Each row of a before or after table is a point. The points were changed in one or more steps. Then noise was added and the rows were shuffled. The steps act on how far a point lies along the listed directions, d1 being the first. Name the steps. A step turns or swaps two directions, mirrors them in a line or flattens them onto one, adds a multiple of one to another, or multiplies one. Angles are multiples of 10 degrees, from the lower direction toward the higher: turns from -170 to 170, lines from 10 to 170 but not 90. Use the fewest steps. Two steps may share a direction if one is a turn and the other turns, adds or multiplies; they go together, in the order done. Otherwise the lowest direction goes first.

Directions:
(1): [0.25 0.41]
(2): [-0.41  0.25]
Before (10 x 2):
[[-0.53  0.21]
 [ 0.18 -0.22]
 [-0.55  0.20]
 [-0.55  0.38]
 [-0.01 -0.06]
 [ 0.04 -0.32]
 [-0.13 -0.01]
 [ 0.07  0.06]
 [-0.56  0.76]
 [ 0.12 -0.21]]
After (10 x 2):
[[ 0.02 -0.26]
 [ 0.38  0.44]
 [ 0.13  0.91]
 [ 0.12  0.04]
 [ 0.36  0.59]
 [ 0.36  0.42]
 [-0.06 -0.27]
 [-0.11  0.04]
 [ 0.03  0.01]
 [ 0.11 -0.30]]
Steps: swap d1 and d2

Directions:
(1): [-0.39  0.16  0.06  0.16 -0.04 -0.69]
(2): [ 0.04 -0.27  0.33  0.53 -0.47  0.09]
(3): [-0.20 -0.49 -0.42 -0.29 -0.37 -0.08]
(4): [ 0.48 -0.44  0.04  0.07  0.32 -0.38]
(5): [-0.30 -0.28  0.59 -0.37  0.14  0.06]
Before (12 x 6):
[[-0.02  0.06 -0.03 -0.02  0.39 -0.29]
 [-0.02  0.07  0.47 -0.11  0.54 -0.25]
 [ 0.28 -0.80  0.56 -0.48 -0.01  0.58]
 [-0.12  0.50 -0.22  0.12  0.06  0.29]
 [ 0.48  0.05  0.05  0.07  0.31  0.29]
 [-0.11  0.22 -0.30 -0.23  0.30 -0.29]
 [-0.02  0.24 -0.29  0.53 -0.25  0.08]
 [-0.55  0.03 -0.09 -0.21 -0.12  0.12]
 [ 0.37 -0.43  0.47 -0.24  0.27  0.73]
 [ 0.11 -0.11 -0.07 -0.35  0.31 -0.33]
 [-0.14  0.76 -0.20  0.13  0.22  0.40]
 [ 0.59 -0.56  0.50  0.10  0.09  0.54]]
After (12 x 6):
[[ 0.48  0.33 -0.43  0.32  0.50 -0.04]
 [ 0.13 -0.07  0.60  0.02 -0.14  0.93]
 [-0.18  0.05  0.17 -0.34 -0.48  1.05]
 [ 0.37 -0.25  0.02  0.47  0.16 -0.25]
 [-0.16 -0.01 -0.22 -0.31  0.28 -0.34]
 [ 0.27 -0.08  0.28 -0.11  0.35  0.39]
 [-0.38  0.46  0.28 -0.13  0.22  0.10]
 [ 0.35  0.13 -0.30  0.24  0.31 -0.07]
 [-0.30 -0.02  0.04 -0.54  0.11 -0.11]
 [-0.31  0.04  0.08 -0.21  0.28 -0.19]
 [ 0.04  0.14  0.18 -0.17 -0.07  1.08]
 [-0.16  0.10 -0.54  0.08 -0.14 -0.04]]
Steps: add -0.3 times d2 to d3; turn d4 and d5 by 90 degrees
